Each row is a point. Two turns around zero, p and q, are shown by what they do to some points. Where does a point land after both, in the order given? Backwards means that the second turn is done in reverse. Each puzzle has new turns, and all numbers are rounded.
In the rows, zero is written as 128.

Turn p:
[107 120] => [109 140]
[115 137] => [127 144]
[108 107] => [ 99 131]
[182 148] => [176  97]
Turn q:
[122 144] => [113 137]
[ 65 118] => [84 81]
[148 126] => [145 139]
[149 124] => [147 138]
[156 127] => [151 144]
Where do these land?
q, then p: [88 99] => [ 82 110]
p, then q backwards: [132 108] => [108 124]
q, then p: [128 131] => [129 131]
p, then q: [173 149] => [177 136]
p, then q: [119 154] => [126 155]

Turn p:
[132 140] => [139 135]
[108 149] => [126 157]
[118 125] => [118 132]
[187 116] => [166  82]
[ 96 110] => [ 92 134]
Turn q:
[113 131] => [118 117]
[180 142] => [142 180]
[123 135] => [119 127]
[ 96 104] => [133  88]
Where do these land?
q, then p: [ 93 101] => [105  90]
q, then p: [140 123] => [141 128]
p, then q backwards: [151 160] => [156 100]

Turn p:
[165 137 111] => [148 146  97]
[124 111 101] => [114 112 104]
[105 120 146] => [120 114 154]
[113 168 164] => [127 162 173]
[106 144  99] => [ 92 139 117]
[155  89 147] => [168  96 124]
Turn q:
[140 157  86] => [117 149  81]
[157 106 167] => [152 147 172]
[ 94 114 119] => [127  91 121]
[120 136 140] => [115 125 138]
Where do these land?
p, then q backwards: [101 125 134] => [112 136 149]
q, then p backwards: [ 98 101 113] => [134  85 128]
q, then p: [129 157 114] => [ 97 136 124]
q, then p backwards: [183 130 151] => [143 179 156]

Turn p:
[150  95 150 101] => [175 127 152 126]
[109 135  79 166] => [ 98 114  73 140]
[138 133 116 120] => [133 141 118 122]
[141 140 130 115] => [132 148 133 121]
[120 149 106 191] => [ 82 125  94 169]
[115 135 160 112] => [122 124 164 115]
[122 109 156  90] => [154 117 163 103]
Turn q:
[194 131 156 131] => [188 123 165 113]
[110 125 122 135] => [115 124 116 137]
[ 99 154 117 113] => [106 160 111 134]
[154 124 181  96] => [141 142 192 127]
[105 122  93 119] => [ 98 127 101 113]
[110 107 109 131] => [104 109 114 123]
[124 132 118 172] => [144 109  97 150]
Where do these land?
q, then p: [122 123  99 140] => [138 120 102 114]
q, then p backwards: [169 127 114  99] => [123 130 129  76]
q, then p: [ 96 100 141 148] => [123  85 122 149]
q, then p: [ 95 125 112 108] => [102 108 121 103]
q, then p: [126 101 167 169] => [146 101 134 181]
q, then p backwards: [158 161 139  85] => [160 152 143  82]
q, then p: [130 159 123 146] => [122 152 104 139]

Turn p:
[103 119 118 143] => [101 132 141 138]
[152 149 173 138] => [177 149 144 124]
[144  81 144 126] => [130 100 154  93]
[135 142 119  88] => [133 130  87 113]
[156 143  89 152] => [138  97 117 172]
[ 78 133 124 120] => [ 88 160 124 127]
Turn q:
[114  91 155 109] => [100 130 171 134]
[129 161 158 105] => [127 178 125 123]
[117 126  81 152] => [128  85  96 122]
[126 114 107 169] => [136  89 113 150]
[154 148 140 104] => [149 159 135 110]
Where do these land?
p, then q: [ 98 122 126 137] => [106 142 114 140]
p, then q: [129 153  97 164] => [137 103 111 171]
p, then q: [150  94 150  97] => [124 138 166  89]
p, then q: [154 157 148 115] => [170 127 125 110]
q, then p: [119 156  88 129] => [103 100  95 127]
q, then p backwards: [117  84 160 126] => [108 108 124 176]

Turn p:
[ 94 141 113 134 154 139] => [ 88 110 124 149 131 124]
[159 141 125 159 136 115] => [148 151 140 162 120 131]
[136  75 115 110 103 157] => [154  89 147  91 148 150]
[130 177 116 124 103 139] => [117 138 100 133  92 159]
[161 118 141 122 187 127] => [120 165 156 144 177 126]
[130 150 103 126 110 103] => [143 128  90 144 116 133]
[118  94 182  89  94 122] => [142 133 130  51 127 100]
[121 115  86 143 146 143] => [122  94 135 159 146 144]
[104 141 172 145 118 108] => [119 144 130 118  94  85]
Turn q:
[139 151 122 149 170 128] => [106 119 114 133 163 157]
[104 121 137 155 116 150] => [120 117 115 154  96 131]
[166 112 170  97  83 126] => [169 141 193 130 111 122]
[152  98 116  99 138 145] => [162 108 132  93 129 136]
[115 137 144 114 127 137] => [112 120 144 124 117 122]
[105 152 129 126 131 107] => [ 97 140 127 131 138 109]
[156 114 101 113  87 152] => [167 154 129 102  95 145]
[ 88 138 104 172 172  79] => [ 92 126  69 157 176 102]
Where do these land?
q, then p: [140 109  99 157 146 116] => [132 121 132 163 151 156]
p, then q: [120 135 139 163  94 110] => [157 168 140 144 120 120]
q, then p backwards: [133 152 149 121 155 114] => [122 112 126 121 163 149]
p, then q backwards: [165  94  86 101 161 121] => [179 122 128 150 172  95]
q, then p: [144 115 142 115  98 170] => [151 136 142  87 103 148]
q, then p: [108 160 126 110 140 149] => [104 104 112 100 126 117]
q, then p: [ 95 137 175  97 142 154] => [133 105 138  82 123  79]
q, then p: [119 123 106 159  89  90] => [139 145 102 180 102 137]

Turn p:
[ 95 116  88 143 113 114  85 127] => [ 98 142 135 151  78 141  98 141]
[158 113 111  93 109 120 127 100] => [137 124  84 108 113 148 119 101]
[105  97 170 131 107 113 157 143] => [133  84 128 148 119  85 154 123]
[187 135 121 116 156 188 143 117] => [148 131 130  91 175 189 153 114]
[136 108 121 138 147 125 164 106] => [118 126  96 142 148 137 158 132]
[102 155 121 112  92 127 148 143] => [122 139 136  96  98  93 144 130]
[154 124 146 145 135 109 125 149] => [152 108 126 136 145 124 114 152]
[138 155 171 167 140 128  98 103] => [173 157 152 169 151 125 115 122]
[ 77 149 103 107 153 127 104 165] => [ 70 140 166 110 124 110  96 138]
Turn q:
[131 120 143 124 163 153 117 175] => [155  98 149 149 121 108 153 157]
[126 141 161 152 151 146 125 120] => [149 118 154 157 128 152 127 116]
[160 137 163 145 125 152 115 163] => [158 121 119 181 105 122 139 136]
[148 115 152 139 139 136 102 165] => [157 103 125 163 119 104 126 142]
[137 120 105 116 126 135 106  93] => [128 109 101  99 134 151 118 124]
[ 98  95  79 134  92 125 186 123] => [ 54 144 118 106 155 107 162 105]
[122 162 111  98 116 123 131 103] => [121 157 121  95 118 158 124 140]
[ 74 117  92 126  88 100 139 110] => [ 61 150 124 102 160 125 107 133]
[144 101 171 108 138 133 127 146] => [138 100 142 142  85 105 125 125]
[139 172 102 138 142  78 133  83] => [156 179 126  87 156 149 102 102]
Where do these land?
q, then p: [148 120 166 130 153 133 170 139] => [173 130 100 147 123 107 154 117]
p, then q: [ 97 153 100 123  81 121 104 163] => [ 99 153 110 147  89 117  89 162]
p, then q: [121  97 147 159 129 130 117 115] => [127 120 123 161 150 127 133  98]
q, then p: [ 93 158 107  84 128 160 158 123] => [114 113 161  85 131  92 167 112]
p, then q backwards: [117 120 103 109  90  88  97 131] => [148 113 162  90  94 107 109 120]
q, then p backwards: [115 108 109 134 136  80 104 150] => [129 157 151 114 150  89 130 156]
q, then p backwards: [110 166 142  83 122 130 138 119] => [123 149  81 142 107 149 110 140]
p, then q: [145 118 113 164 120 103 130 113] => [135 139 101 148 153 117 154 137]
p, then q: [150 143 144 145 163 158 126 114] => [167 118 153 135 123 149 153 116]
q, then p: [185  97 148 149 157 177 136 113] => [146 114  74 152 118 171 178 121]

Turn p:
[169 132 126 113 146  88 105 140] => [170 112 133  89 141 127 121 102]
[168 126 138 133 139 150 128 140] => [130 129 138 122 174 116 132 126]
[ 79 129 118 143  89 111 152  97] => [124 143 123 173  75 148 109 141]
[122 146  70 114 144 179  89 140] => [118 108  82 122 149 153 196 136]
[138 104 121 115 146 130 103 177] => [124  83 119 105 142  99 144 112]
[ 99 127 159 154  78 120 144  95] => [112 143 139 166 103 148  76 153]
[ 80 137 119 185 108 121 160  94] => [130 168 101 181  90 126 104 160]
[130 121 134 108 171 107 137 112] => [131 156 132  96 115 116 132  97]
[144 102 122 118 114 147 134 119] => [113 123 137 149 146 137 131 105]
[143 123 170 107 156 106  98 135] => [123 120 139  69 136 120 103 114]
[138 160 132 119 118 148 159 158] => [136 126 165 136 139 118 157 160]
Turn q:
[112 113 103  87 129  97 128 158] => [114 147 141  99 146 118 179 134]
[ 81 110 147  97 144 106 100 167] => [106 141 176 129 165 137 162 164]
[159 141 115 110  94 151 121 138] => [123 108 117  94  94 108 124 141]
[116 129 109 140  93 132 131 109] => [112 117 120 146 105 105 135 109]
[149 115 117 156 127 164 143 117] => [125 100  90 130 130 130 101 112]
[113 105 135  97 138 118 116 106] => [101 162 145 123 144 122 120 126]
[139 152 192 161 152 102 170 145] => [194 114 166 138 138 175 113 106]
[129 108 103 136 135 116  84 105] => [118 154 108 148 145  89 122 146]
[154 179 129 167 140 165 160 106] => [159 110  87 144  85 168  97 113]
Where do these land?
p, then q: [104 138 116 136 115 135 164 157] => [158  95 146 135 138 120 145 107]
q, then p: [189  82 143 160 134 166 153  82] => [129 116  59  93 135 181 127  79]
p, then q: [103 144 133 159 120 114 130 128] => [141 107 125 124 123 104 149 150]
q, then p: [126 133 159 121 105 100 133 132] => [122 136 156 115 137 131  93 129]
p, then q backwards: [112 142  88  99 149 141 164  91] => [ 91 165  99 105 139  92 151 114]
p, then q: [111 148  80 102 125  98 109 148] => [113 102 113  86 124 104 118  87]
q, then p: [145 150 128 143 141 147 159 128] => [117 123 119 149 157 152 143 113]
q, then p backwards: [105 147 125  96  81 153 104 108] => [ 66 115 156 111 125 132 151 137]
q, then p backwards: [148 130 147 149 159 118  96 121] => [149 149 138 173 115 118 135 121]
q, then p: [139  88 126  95 119 145 114 162] => [107 114 142  96  91 107 146 104]
p, then q: [127 106 164 148 160  91  83 150] => [106 180 135 104 141  83 146 154]

Turn p:
[111 154 163 121  97 121 115 156 101] => [114 177 127 129  95 136 121 150 154]
[149 150  81 177 148 109 105  83 137] => [129 131  76 122 173  96 135 106  77]
[ 89 131  97 144 125 124  94 117 140] => [ 80 121 100 107 140 121 145 129 118]
[134 143 119 125 156 108 115  95 167] => [120 117 106 138 138 137 134  77 101]
[150 109 134 106 115 128 137 182 127] => [142 132 159 120 136 137 100 132 177]
[138 131 103 113 148 132 122 106 119] => [145 120 122 113 135 118 156 109 119]
[135 104 163 124 114 137 183 163 140] => [142 114 175 166 124 147  97 154 150]
[155 104 174 115 118 174 144 153 138] => [165  99 142 138  96 154  91 150 156]
[123 108 156 129 154 128 140 150 109] => [140 135 164 115 122 155 118 144 117]
[134 167  75 139 166 138 145  87 153] => [142 108  90 151 174 129 177 103  98]
[106 126 118 123  96  97 110  96 106] => [ 95 146 128 121 107  82 144 121 119]
[112 110 152 121  98 141 128 150  98] => [122 137 149 117  97 123 119 165 151]
Turn q:
[ 91 148  94 133 142 115 160 102 109] => [124 120 120 115 152 181 156  98 118]
[131 160 128 120 140 103 143 124 130] => [116 142 115 106 155 137 143 139 129]
[134 163  94 199 151 104 110 113 146] => [122 139  84 162 190 126 127  89 156]
[100 140 141 120 140 149 172 108 128] => [105 114 150 113 134 138 163 113  95]
[110 127 139 114 119 136  74 146 151] => [106 150 138 127 105 116  77 121 142]
[179 130 147 105  91 162 102 141  91] => [172 160 176 141 104 105 129 166 147]
[153 115 155 125 109 176 134 155  88] => [150 128 179 164 106 117 139 164 116]
[134 111 140 140 143  97 134 143 110] => [138 124  98 140 134 134 121 154 106]
[124 142 114 122 152 117 165 118 147] => [110 104 117 102 155 135 150 124 126]
[125 146 115 159 102 101 141 127 143] => [112 139  92 142 130 133 155 118 152]
[149  88 157 113 110 135  94 116 126] => [160 138 133 125  89  92 104 131 117]
[105  67 112  87 137 141 109 144 165] => [119  77 134 101  84 125  74 120 132]
Where do these land?
p, then q: [110 148  70 133 127 123 190 147 118] => [ 90  91 105 144 179 118 139 150  89]
p, then q: [103 120 155 139 123 107 119 147 129] => [104 156 149 137 116 139 114 119 122]
p, then q: [128 131 130 141 113 135 125 140 150] => [122 120 125 139 129 131 106 113 139]
p, then q: [119 149  95 134 117 129 148  31 136] => [169 106  68 150 132 179 178 126 111]
p, then q backwards: [112 153  97 104 131 118 116 147 141] => [121 167 103 142 118 120 140 117 147]
q, then p: [112  57 145 126 119 125 131 146 125] => [117 131 131 100 123  73 102 157 150]
q, then p backwards: [105 113 148 149 147 164  98  83 125] => [163 115 138 123 146  74 135  93 140]
p, then q: [130 151 162 100 131 152 112 145 123] => [119 127 156 128 112 107 148 119 168]
q, then p: [214 139 144 122 169 110 149 148 128] => [143 154 178 104 185 168 105  96 143]
p, then q: [140 145 129 120 124 116 108 152 111] => [112 143 138 104 144 121 130 125 149]
q, then p backwards: [133 102 132 142 108 128 112 121 120] => [150 139 148 120 116 133 132 109 127]
